Rows are points. The points of each table are mixes of a few directions, plus a little noise. Count the directions of each table, and those that both share. Where both have some left over, give the other angles between the two spaces (their principal angles), to ten degrees, smallest first.
(in the rows, 128 means zero)

First (4 x 2):
[[127 147]
 [129  79]
 [126 199]
 [129  87]]
Second, 5 rows:
[[128 161]
 [130  82]
 [128 101]
 [129  86]
 [126 208]]
Directions: first 1, second 1, shared 1

First, 7 rows:
[[139 135 115]
 [162 156  81]
 [157 151  88]
 [119 122 138]
 [ 89  96 180]
 [153 148  97]
 [ 78  86 196]]
Second (7 x 3):
[[119 178 135]
 [101 110 132]
 [158 149 123]
 [128 131 127]
 [119   7 116]
 [120 180 135]
 [152 141 124]]
Directions: first 1, second 2, shared 0; angles 40

First, 8 rows:
[[141 106 146 152 121 174]
 [129  80 148 156 120 166]
 [100 153 133 122 134 112]
 [ 98 107 131 130 129 104]
 [127  85 141 148 120 152]
 [100  91 146 144 121 135]
 [110 219 142 112 140 130]
 [222 184  37  64 144  54]]
Second, 7 rows:
[[156 113 128 142 122 176]
 [ 52 164 159 122 130  24]
 [150  86 120 138 121 180]
 [160 116 143 141 116 110]
 [127 133 129 132 134 196]
 [ 82 121 106 105 133  40]
 [163 162 112 115 132 168]]
Directions: first 3, second 4, shared 3

First, 7 rows:
[[127 121 134 129 169 130 136  71 127]
 [111 134  88  84 100 164  41 229 115]
 [121 128  98 110 117 148  71 183 117]
 [135 118 111 164 150 119 125  93 113]
 [114 134 135  89 130 144 111 144 133]
 [159 127 156 208 101  72 227  91 141]
 [128 129 177 116 135 115 186  84 151]]
Second:
[[101 127 127 175 162 118 158 164 144]
 [134 113 139  66  91 151  68  68 114]
 [205 161 120 149  61 101 165 137 124]
 [163 132 127  98  84 130 112 101 114]
 [ 95 110  93  85 201 119 144 159  85]
 [ 79  60 151 168  65  99 121 106 118]
 [154 188 136 119 177 175 109 128 175]
 [ 94 131 129 165 183 130 148 161 149]]
Directions: first 3, second 4, shared 1; angles 80, 80

First (8 x 12):
[[ 42 145 139 130 127 226 155 170 114 207 121 133]
 [163 156 149 115 124  82 123 170  72 132 128 122]
 [176 150 153 134 137  82 127 156  82 125 137 106]
 [ 29 141 123 107 109 215 137 171 123 200 107 155]
 [167 115 114 112 119  69 105 103 144  79 127 141]
 [133  94 107 145 137 134 124  67 190  91 133 129]
 [142 115 105  95 107  82 102 111 144  90 115 155]
 [169 108 138 183 170 134 149  79 159 102 155  85]]
Second (9 x 12):
[[138 154 158 143 143 134 144 165  83 159 137 104]
 [147 172 180 156 155 140 156 194  50 184 145  84]
 [105  74  65  94  97 115  94  50 223  61 109 181]
 [126 122 121 124 124 125 123 118 139 120 125 134]
 [105  74  62  94  96 114  93  48 223  61 108 181]
 [129 126 125 128 128 127 126 126 130 126 128 129]
 [120 108 106 115 117 122 115  98 162 105 122 147]
 [143 163 169 151 150 137 149 180  66 171 141  93]
 [141 158 164 148 145 136 147 172  73 166 140  99]]
Directions: first 3, second 1, shared 1
